Each row is a point. Each copy is the shape, with its points in the same order, turned, moved and blurred by noise. Is it also mirrored, or only turned?
(in the rows, 128 means zero)

Shape:
[[ 94 121 100]
 [120  74 104]
 [152  90 191]
 [154  71 200]
 [132 130 109]
 [188 175 113]
 [101 137  97]]
Copy 1, 7 rows:
[[ 82 112 151]
 [ 96  66 163]
 [179  76 120]
 [191  69 125]
 [ 87  97 117]
 [ 82 102  42]
 [ 73 123 137]]
Copy 1 is: only turned
Copy 2 (7 x 3):
[[171 156 112]
 [205 127 138]
 [149  54 151]
 [164  36 147]
 [152 145 148]
 [104 151 202]
 [156 166 122]]
Copy 2 is: only turned
Copy 3, 7 rows:
[[119 106 171]
 [ 87  66 147]
 [ 71 119  72]
 [ 48 109  66]
 [135 101 132]
 [188 115  89]
 [135 112 172]]
Copy 3 is: mirrored
Copy 4, 7 rows:
[[145  66 127]
 [177  96  93]
 [182 171 147]
 [202 179 144]
 [125 102 122]
 [ 66 143 129]
 [129  68 132]]
Copy 4 is: only turned

Shape, 8 rows:
[[173  97 205  83]
 [131 120 125 135]
 [113 130 109  56]
 [ 81 168 141 148]
 [138 159 105 140]
 [203  64  36  95]
 [137  89 172 154]
 [100 130 153 110]]
Copy 1:
[[122 172 103 205]
 [134 114 119 125]
 [ 98 172 176 110]
 [129 135  91  78]
 [162 117 134  95]
 [126  55 239 176]
 [100 108  81 175]
 [110 148 106 116]]
Copy 1 is: only turned
Copy 2, 8 rows:
[[ 85 126  23 137]
 [123 148 114 136]
 [ 53 105 137 138]
 [144 121 148  74]
 [107 176 145 106]
 [ 59 211 136 233]
 [155 142  64 141]
 [120 111 111 114]]
Copy 2 is: only turned
Copy 3:
[[185  38 118  99]
 [132 119 116 143]
 [142 137 159  82]
 [ 88 116 157 175]
 [143 147 136 165]
 [211 190  49  98]
 [134  69  84 150]
 [111  97 138 126]]
Copy 3 is: only turned
Copy 4, 8 rows:
[[136  87 146  41]
 [101 136 131 128]
 [ 94  59 105 135]
 [135 126 163 186]
 [120 146  99 160]
 [ 36 136  13  77]
 [107 149 171  84]
 [108 105 152 133]]
Copy 4 is: mirrored

Shape, 14 rows:
[[186 117 120 139 113  97 122 104]
 [164 124  80 113 186 118 161  69]
 [ 76 151  81  81  80 164 121 155]
 [194 112 154  97 189 144 114  58]
 [147 147 100 101 123 199 102 193]
 [130 116  83 161 144 118 132 104]
 [164  95 100 132 173  98 172 104]
 [180 233 147 136  67 192 190 103]
 [ 57 165  97  94 136 112 121 185]
 [148  99 104 119 103 187 116 158]
 [122 152 145  60  99 163 137 199]
 [114 106 130 110 136 134 160 115]
 [193 198 148 183  44 193 181 137]
 [112  94 125 142 181 122 120 110]]
Copy 1 (14 x 8):
[[113 160  66 121 121  90 101 120]
 [132 154  88 168  91  50 159 183]
 [185 141 119  93 155 155 193 119]
 [127 177 103 165  99  84  69 209]
 [151 180 165 117 191 121 146 123]
 [ 90 131  82 141 125  96 164 155]
 [105 152 104 167  76  60 148 144]
 [193 198  30 213 189 144 123  95]
 [184  76 151 105 143 114 172 103]
 [116 186 137 110 146 140 139 127]
 [201 161 160 121 142 146 130  75]
 [143 141 116 147  81 132 144 132]
 [142 203  37 202 204 154 124  64]
 [104 108 121 134  95 109 133 170]]
Copy 1 is: only turned
Copy 2 (14 x 8):
[[154 149  79  86 144 119 138 137]
 [239 160 103 109 105 162 147 151]
 [120 193 139 210  82 103 162 129]
 [203  82  71  85  75 155 136 131]
 [136 145  81 214  86  81 117 184]
 [181 161 137 119 145 133 150 166]
 [216 172 122  87 124 137 106 157]
 [204 113  70 208 162  56 128  48]
 [114 208 146 207  97 162 101 134]
 [137 143 112 155  85  66 140 170]
 [114 172  90 191  65  84  83 117]
 [176 154 148 120  92 119 119 125]
 [180 113  80 188 196  13 120  78]
 [172 131 152 112 103 165 116 166]]
Copy 2 is: only turned

Shape, 17 rows:
[[158 165  81 202  85 150  79 142 155  98 138]
 [143 178 177 108 147 146 212 164 124 148 123]
 [120 140  88 197 131 132 156 130 225 118 147]
 [ 90 124  94 216  68 142 140 142 151 127 121]
 [121 192 174 103 130 159 169 109 133 196 149]
 [129  87 152  97  87 208 146  57 137 102 111]
 [ 97 155  42 160  86 150 110 174 166 114 145]
 [119 145 160 103 131 134 140 190 176 172 126]
 [148 133 160 118 107  94 159 180 133 210 174]
 [124 124 163 109 169 126 173 158 112 150 177]
 [171  92 122 117 107 178 149  63  97 149  55]
 [153 109 129  67  94 135 162  22 126 118  88]
 [147 102 164 127 102 187 110  44 126 134  77]
 [161  82 163  93 101 131 123  52 123  93  70]
 [ 61 158  75 183 143 102  94 157 162 120 127]
 [137 162 204  97 125 117 156 149  80 187 175]
 [187  72  98 136 118 201 126  57 130 151 104]]
Copy 1, 17 rows:
[[151  96 128 131 217 124 141 142  57 126 110]
 [111 177 133  97 111  21 135 138 128 172 181]
 [138 104 174 151 157 100 155 234  74 125 155]
 [191  99 157  93 139 127 148 182  54 155 144]
 [ 79 121 140 130 109  46 144 138 137 213 145]
 [131 164 214 171 121 145 170  76 105 207 136]
 [137 110 101 123 145 139 155 176  12 122 139]
 [ 72 119 140  88 130  82 102 151 100 156 205]
 [107  64 134 102 106  40 143 138 130 152 225]
 [114 108 161 135  70  41 115 118 121 128 183]
 [169 172 144 186 133 153 134  93 152 222 170]
 [130 161 153 181 101 159 200  94 172 172 145]
 [143 144 190 165 147 151 126  90 151 214 138]
 [126 163 182 154 131 185 143  74 178 162 146]
 [133  97 108 106 121 129  97 204  64 104 109]
 [ 90  95 125  84  94  33 126  93 148 183 180]
 [166 138 173 229 156 148 135 101 118 196 167]]
Copy 1 is: mirrored
Copy 2 (17 x 11):
[[ 85 159 125  90 193 160  59 170  96  49 117]
 [190 112 200 103 151 113 165 132 121 117 104]
 [ 67 160 160 141 206 108 101 122  92  34 149]
 [ 41 109 133 118 224 168 124 150  83  61 101]
 [195  93 172 124 110 152 146 116  87  75 133]
 [111 107 123 197 124 189  96 111 189  93  99]
 [ 62 167 141 106 182 165 118 201 116  28 142]
 [127  96 173  75 122 101 156 137 149  56 142]
 [117  93 162  41  87 136 161 109  88  78 110]
 [141 127 165  83 122 127 157 105 129 144 150]
 [144 111  70 174 123 149 121 123 154  83  44]
 [125 126 116 227  77 133  89 134 149 113  59]
 [126  75  81 187 120 152  67 109 154  97  76]
 [ 95 106  97 180  96 119  75 128 173 124  59]
 [ 52 142 122 107 179 110 125 185  83  57 193]
 [174  81 162  60  89 153 139 116  88 129 133]
 [121 148  58 163 134 165  96  77 167  69  70]]
Copy 2 is: only turned

Shape, 18 rows:
[[134 119 117 114 108  65  56  86 121 129 173 134]
 [135 177 107 136 127 118 153 131 122 113 113 138]
 [138 122 121 145 112 140 126 149 103 159 121 143]
 [135 121 115 120 138 152 139 146 107 109 116  58]
 [118 157 131  60 109 101  95 149 108 120 115 142]
 [133 125 139 123 101 140 117 107 133 112 123 140]
 [139 105 137 129 160   7 143 133 112  92 118 130]
 [142 138 128 146 109  96 115 121 129 112 128 143]
 [120 181 152 150 136  99 148 134 158 155 168  61]
 [128 113 102 146 135 146 145 132 141 151 127 143]
 [141 136 119 150 116 131  54 131 140  99 127 140]
 [119 117 120 131 131 144  94 143 109 101 132 139]
 [125 120 120 135 121 150 154 145 121 144 111 134]
 [124 111 132 133 127 138 139 112 120  92 120 144]
 [124 114 121 121 146 139  84 118 107 109 112 141]
 [ 96 144 109 137 104 145 130 143 130 105 115 113]
 [134 123 118  54 108 149 146 151 132 101 115 131]
 [133 131 120 128 129 133 145 150 108  94 137 138]]
Copy 1 (18 x 12):
[[138 124 139 106 103 155  85 164 119  86 168 182]
 [121 117 137 142 102 106 135 129 122 122 126  82]
 [122 150 107 141 115 141 137 124  97 154 124 124]
 [134 135 149 177 165 135 116  87 147 146 126 117]
 [132 154 163 107 104 186 142 129 145 109 168  97]
 [143 149 132 130 142 125 151 157 131 119 131 125]
 [120  83 212  90  99 125  80 163 139 185 149 131]
 [121 130 148 123 117 112 127 148 101 124 144 129]
 [ 55 156 138 127 143 101  62 105 147 103 102 115]
 [135 120  93 121 124 122 136 120 128 149 108 120]
 [159 130 148 109 138 127 142 118  77  93 139 153]
 [159 142 138 129 120 141 154 115 118 124 117 144]
 [126 145 109 147 129 135 155 124 118 157 114 101]
 [156 127 141 134 131 112 160 149 136 138 114 126]
 [184 129 140 133 121 161 139 131 115 121 113 133]
 [112 120 137 145 142 132 172 115 134 114 119 114]
 [148 156 137 119 132 139 173 119 173 138 162  80]
 [139 139 151 138 101 115 152 108 139 145 129 122]]
Copy 1 is: only turned
Copy 2 (18 x 12):
[[ 88 142 143 167 132 160 191  67 153 131  80  92]
 [145 141 139 129 160 148  93 116  93 112 120 121]
 [139 161 125 113 141 120 138 136 118 153 134 109]
 [150 130 136 168 129  75 109  98 101 156 131 162]
 [ 96 167 118 168 131 172 101 100  91 172  83 108]
 [128 142 125 134 119 122 111 129 138 120  89 106]
 [144 125 111 170  96 207 132  45 118 110 170 133]
 [140 144 133 126 125 152 128  95 134 115 104 109]
 [177  87 156 138 188 149 121  89 141 169 101 165]
 [130 111 125 123 144 114 134 153 109 128 136 118]
 [105 154 167 111 101 127 152 112 117 116  70 131]
 [105 163 131 134 110 121 131 128 116 131 108 147]
 [145 138 113 126 140 112 108 147 106 139 133 123]
 [127 146 119 151 121 130 106 127 136 106 122 125]
 [105 165 149 160  99 121 136 131 113 121 114 125]
 [139 148 114 139 145 117 110 128  98 120  87 152]
 [ 91 132  98 157 121 106  61 115  90 150 106 110]
 [113 154 122 130 129 130  98 109 118 123 136 142]]
Copy 2 is: mirrored
Copy 3 (18 x 12):
[[ 79 152 101 125 173 183 185 119 144  97 148 116]
 [162 103 101 124 108 129 130  99 100 109 152 140]
 [115 105 123 141  94 146 120 117 121  85 112 161]
 [111 124 121 153  84  88 141 144  98 147 128 121]
 [126 178 126 147 140 154 130  79  86  97 136 108]
 [131 123 111 145 106 171 146  99 129 147 122 146]
 [116 134 168  51 139 133 135 121 141 107 198  93]
 [115 107 105 100 118 161 141  99 131 119 143 123]
 [163 164  53 111  87  92 152 151 159 113 147 128]
 [152  89 122 145 115 138 116 143 140 107 111 145]
 [ 75 109  69 130 132 179 120 114 115 139 124 108]
 [ 95 120 112 148 135 138 105 111 107 138 125 139]
 [142 101 134 148  94 132 109 126 125 108 119 143]
 [123 105 139 127 119 146 127 106 132 151 141 147]
 [ 92 112 118 150 141 172 112 128 106 136 143 137]
 [131 111 102 172 101 123 118  99 127 136 143 117]
 [157 136 158 158 127 128 135  87  92 147  93 118]
 [126 103 125 122 118 117 127  91 114 137 132 141]]
Copy 3 is: mirrored
Copy 4, 18 rows:
[[ 73 127 156 162  90 111  49 103 158 131 129  98]
 [146  97 154 121 156  91 136 128 118 109 123 104]
 [122 129 134 151 154 144 131  97 117 122 123 143]
 [112 135 116 153 150 128 157 182 142  89 152 131]
 [133 121 200 138 120 150  91 133 111  98 160  96]
 [148 123 130 159 116 113 113 125 126 139 152 120]
 [144 108 153 138 165 137  51 165 198 108  73  82]
 [137 103 144 150 140 104  91 118 143 138 127 119]
 [ 66 106 152  97 173 110 150 160 152 171 137 102]
 [130 120  93 121 140 129 131 107 112 127 117 134]
 [116  86 143 154 104 101  87 119 140 117 157 166]
 [136 130 143 149 108 123 113 137 129 106 131 161]
 [149 133 119 132 156 142 142 118 113 121 130 130]
 [170 130 121 148 115 112 117 138 138 127 128 126]
 [139 117 136 152  91 134 113 123 143  97 136 143]
 [144 139 135 115 144  98 129 137 129 110 162 142]
 [161 135 134 141 125 148 108 167  75 102 165  99]
 [153 129 143 142 139 112 119 155 112 114 116 134]]
Copy 4 is: only turned

Shape, 17 rows:
[[174 147  94 117  48  99 136 140 105 165 163  82]
 [161 190 125 196  69 126 191 215 127 175 180 189]
 [152 101 127 104 193  61 172 151 154 118 140  83]
 [100 160 161 103 113 101  88  99 167 108 109  57]
 [ 68 131 193 219 109  62 100 141 133 175 159 114]
 [ 93  96  78 105 116 116  67 119 190  92 149 126]
 [160 118 167  66 125 103 201  98 112  84 202 179]
 [142 174 137 134 101  98  54 156 115 147 139 101]
 [145 176 177 142 140 109 101 143 144 165 193  96]
 [142 111 113  97  47  76 107 155 135 134 145 108]
 [ 90 133 158 146 165 149  71 161 101  54 113  85]
 [103 152 108 157  86 111 154 174 188 128 183 146]
 [156 209 100 195  74  63 144 172 112  96 163  85]
 [ 94 115  82  86 118 159  43  58 160 175  93  95]
 [216 150 202 163 111  84  97 125 143 166 124 191]
 [150 119 128 122  92 155  80  64 108 123 176  90]
 [132  96 123 162  46 122 112 170 189 121 136 111]]
Copy 1:
[[100 209  99 135  67 113 126  62 119 114 151 143]
 [124 210  63 134 169 119  96 106 167 108 223 225]
 [121 130 166 107 120 171 228  95 176 100 157 114]
 [102 126 155 134  67  79 165 163 132 150 154  66]
 [120 151  66 184 171  34 193 114 165 113 196  94]
 [182 174 126 141 116 147 162 180  89 126 126  68]
 [ 65 132  62  82 117 189 152 170 176  56 109 146]
 [129 154 150 157 113  57 113 110 120  96 156 118]
 [119 136 119 188  98  76 161 129 176  86 159 151]
 [101 217 120 129  99 128 133 116 103  97 157  83]
 [174  50 134 119 119 107 117 128 131 109 181  60]
 [156 202  86 142 126 136 157 169 143 124 205 156]
 [163 202 104  69  83  57 134  86 173 101 207 154]
 [130 135 148 184 103 112 154 134  38 197  78  89]
 [ 72 176 141 151 193  74  94 132 207 103 112 136]
 [127 129  79 161  65 104 117 109 128 129  80 104]
 [138 218 100 160 120 140 118 133 147 151 190  81]]
Copy 1 is: only turned
Copy 2, 17 rows:
[[199  74 152 139 113 126  75 101 164 183  80 111]
 [117  18 198 134  74 108 139 100  68 192 127  77]
 [161 209 174 128 129 171 143  98 148 141  74  51]
 [167 156 145 137 174 153  73  97 130  64  86 149]
 [165  61 178 157 122 187 176 135 133  46 146 113]
 [ 89 138 110  91 193 168  91 110 190 116 122 109]
 [118 170 149  82  40 102 143 153 145 162  51 132]
 [157  79 117 174 141 144 116  60 141 106  92 133]
 [184 100 156 114 120 134 164  53 115  91  96 133]
 [149  81 128 132 121 174  68 115 173 149  67 114]
 [127 153  78 169 149 104 119  93 134  41 112  69]
 [102  73 192  90 141 140 121 116 124 142 113  86]
 [149  69 221 195 116  89  95  73 164 127  96  87]
 [170 148  53 118 220 168  82 112 158 140 151 176]
 [134 104 142 150  20 195 132  55 106 136 138 166]
 [185 117  86  94 120 105  93 101 192 117 124 161]
 [123  74 150 100 127 180  54 106 146 116 128  78]]
Copy 2 is: mirrored
